Every row gives one point. Each table stands for the endless flat space through its points: a line for two points, a plane for three, and so on. Write the one point that lies in both, or say that there is none.

First, 2 rows:
[[19 34 -9]
 [11 41 -6]]
Second:
[[ 53  18 -11]
 [ 23  24 -35]]
They share: no point

First:
[[-19  13  26  40  29  12  14   8]
 [-54  28   1  15 -16   2  44  53]]
Second, 3 rows:
[[-52  18   4  54  15   4  36  27]
 [-35  31  10  22  -7  21  31  39]
 [-14  20  28   6   7  12  16  25]]
They share: [-33  19  16  30  11   8  26  26]

First, 3 rows:
[[-40   5 -29  -3  10  -2  14   9  -6   3 -15]
 [ 11 -24 -32  24   8 -35 -21  14   8  37 -57]
 [-15 -18 -35   9  20 -12   0   5   1  22 -29]]
Second, 4 rows:
[[-24 -13 -42   9  13 -13 -17  19 -26  -3 -32]
 [-20  -5 -73  21  33 -33 -13  27 -21 -13 -22]
 [-20   7 -23   3  19  -7  27   1  25  33 -18]
 [-16  -9 -69  21  37 -39  11  11  13  11 -16]]
They share: [-22  -9 -32   6  14 -11   3   8  -1  16 -27]

First:
[[  2   5 -24  13   2 -13  29   3 -53 -32  38  44 -22 -10  10 -31  19  20]
 [-19  16 -26   6  -5 -18  31  -4 -40 -21  27  47 -28   6   2 -21  29  23]
 [-13 -33   5 -19  48  31  21  13  21  -7   1  17 -31 -41 -33  61 -33 -37]
 [ 35 -23  -3   9  28   7  33  14 -47 -40  26  20 -14 -38   4 -16  -6  -4]]
Second (3 x 18):
[[  8 -30  10   2  48  20  29  28 -34 -56 -12   5 -14 -34 -19  -9  -8  20]
 [ 22  18  -1  -4 -12   8  58   6 -52  -8   9  14 -37   9  16  10  -4 -26]
 [ 10 -26  -3   4  38   4  26  12 -28 -42  11  22 -13 -35 -14 -12   4  12]]
They share: [ 14 -12  -5   2  21   2  35   7 -34 -29  15  23 -20 -22  -4  -6   4  -1]

First:
[[ 78  -5 -40 -19 -53   1 -59  17 -42 -33 -30 -45 -24 -25 -28 -12  11 -33
   16  -3 -15   5  32  60]
 [  7   7 -14 -19  -2   7  13  26 -33 -42 -10   0 -24  32  -7  -5  30  38
  -25  20   3  28  10 -29]
 [ 21 -11 -36 -33 -12  -5  -7  56 -21   0   0  -6  -2  -4 -43 -35   6  24
  -15  14   7   0   2   3]
 [  3 -41 -58   3  46  25  37  -6 -45 -14 -24 -40  14  14 -17 -21   6   0
  -59  54   9 -10  -8  13]
 [ 37   5 -26 -28 -28  -6 -19  40 -33 -26 -11 -10 -19   7 -26 -23  12  15
   -2   3  -4  11  15   6]]
Second:
[[ 35   4 -24 -46 -21  34  10  52 -54 -24 -32  -1 -32   2 -13 -45  58  13
   18   3   1  50  16   6]
 [ 22 -17 -45  -2 -16  -3  -3 -26  -7 -19  -1 -10 -22 -17  19 -40  19   1
   -6  19  16  21 -24  20]
 [ -4  27 -41   3   0  14 -29  22 -25 -64 -13 -35 -18  15 -25   1  24   1
  -35   2 -20   2  27  16]
 [ 25 -15 -32  25  -7 -16  -2 -34   1 -15   4 -25 -10 -14  10 -11  -1   2
  -25  31   6   2 -10  13]
 [ -5  23 -46  14  -3  11 -26   0 -11 -56 -10 -30 -16   8 -14  -2  18   2
  -34   8 -18  -1   9  15]]
They share: no point

First (3 x 24):
[[ 61  19  -2  30  14  68  19 -47 -32 -36  23  46 -28  56  27 -27 -13  49
   65  21  55  23  31  24]
 [  9  -7 -18  36   8  28  23 -33 -52  -2  29  28 -12  24   9  11  11  17
   21  35  23 -27  17  34]
 [-14 -32  -5  30 -22  11  40 -14 -11   3   5  19  11  41   0  15 -13  -2
   -4  45  13 -46  34  27]]
Second, 6 rows:
[[  3 -39 -26  68   1   4  12 -57 -10 -31  15  30   3  56   8  14  33  47
   53  50  17 -53  63  15]
 [ 49 -34  -5   0  18  22  46 -27 -58 -23  46  46  -9  15   6   5 -42 -13
    1  24  16 -40  -5  90]
 [ 15  -7 -23  36 -25  17  50 -39 -38   1  12  34  13  55 -29 -30  -4  15
   30  71  46 -24  12  35]
 [ 10  -4  16  53  19  44  34  -3 -26  12 -28  34   9  88  18  14  35  22
   89   8  10 -42  49  19]
 [  4 -45 -50  38 -13  -6  10 -75 -28 -49  57  22  -2   9   1   6 -11  33
  -12  67  29 -40  40  45]
 [ -8 -65 -56  35  15  -2 -26 -84 -24 -74  67  16 -10 -16  41  43  -9  38
  -23  33   3 -53  73  59]]
They share: no point
